Each point is reached from the start by the listed moves, each made once or not at all, plus a little noise. Is the number of moves made odd or even? Then give how often each move was made.
(in the rows, 128 means zero)

Moves:
(1): [168 132 122]
(2): [122 186 119]
Start: [135 134 137]
Points:
[175 143 130] -> odd (1, 0)
[128 193 129] -> odd (0, 1)
[173 196 122] -> even (1, 1)

Moves:
(1): [209 136 119 146]
(2): [134 183 149 106]
(3): [133 107 177 134]
(4): [117 151 128 171]
Start: [133 101 164 118]
Points:
[133 100 164 119] -> even (0, 0, 0, 0)
[213 109 157 136] -> odd (1, 0, 0, 0)

Moves:
(1): [181 133 120 129 130 123 148 124 131 136]
(2): [118 179 122 142 130 131 129 141 132 121]
(3): [126 134 187 131 140 137 126 135 113 133]
(4): [148  99 138 197 126 103 136 123 113 124]
(5): [134 121 115 142 191 134 114 117 142 118]
(6): [133 122 122 142 131 164 126 133 135 135]
(7): [122 127 132 131 128 129 171 117 135 138]
(8): [124 118 123 121 140 128 159 180 134 137]
(9): [135 124 141 133 132 135 117 136 181 127]
Start: [136 128 116 146 144 115 115 126 118 128]
Points:
[127 173 103 173 147 153 107 144 126 127] -> even (0, 1, 0, 0, 0, 1, 0, 0, 0)
[153 142 108 243 207  95 110 123 124 108] -> odd (0, 1, 0, 1, 1, 0, 0, 0, 0)
[203 130 168 168 222 136 110 125 170 132] -> even (1, 0, 1, 0, 1, 0, 0, 0, 1)
[193 152 166 246 221  95 168 111 116 132] -> even (1, 1, 1, 1, 1, 0, 1, 0, 0)
[203 122 104 167 214 128 112 119 189 126] -> odd (1, 0, 0, 0, 1, 0, 0, 0, 1)
[152  95 176 230 216 106 149 107 106 132] -> even (0, 0, 1, 1, 1, 0, 1, 0, 0)
[158 142 130 246 151 134 111 148 163 123] -> even (0, 1, 0, 1, 0, 1, 0, 0, 1)

Moves:
(1): [158 122 137 137 135 146 146 126 118 110 146 144 117 128 117]
(2): [126 170 130 140 115 125 125 121 110 146 124 121 128 149 112]
(3): [121 123 166 127 137 135 125 128 125 137 123 128 126 144 147]
(4): [108 104 129 178 118 133 127 160 136 140 125 130 123 125 116]
(5): [109 152 125 138 194 117 136 126 132 169 132 143 131 117 133]
(6): [102 128 117 137 143 162  85  99 110 107 142 132 117 117 139]
(7): [ 83 125 140 117  92 147 177  89 110 117 133 144 142 131 117]
(8): [131 144 119 101 132 158 131 179 131 127 144 126 131 135 125]
(9): [137 138 147 125 124 151 130 123 187 112 115 119 115 137 112]
(10): [143 120 123 122 128 145 128 129 137 160 129 144 140 133 128]
(11): [101 140 123 121 125  95 117 130 149 146 193 133 111 137 125]
(12): [136 148 135 122 115 125 112 142 140 121 123 177 124 123 138]
Start: [116 147 117 116 120 132 131 120  95 127 136 116 167 121 107]
Points:
[ 70 165 116  79  89 167 187 126  88 119 242 151 152 140  78] -> even (1, 0, 0, 0, 0, 0, 1, 1, 0, 0, 1, 0)
[ 68 212 110 146 190 153  95  82  61 160 152 128 164 120 105] -> odd (0, 1, 0, 0, 1, 1, 0, 0, 0, 0, 0, 0)
[114 179 117  72 118 171 124 170 190 162 203 126 155 150  91] -> even (0, 0, 0, 0, 0, 0, 0, 1, 1, 1, 1, 0)
[  7 202 113 106 149 140 117  68  96 149 223 199 154 107 119] -> odd (0, 0, 0, 0, 1, 1, 1, 0, 0, 0, 1, 1)
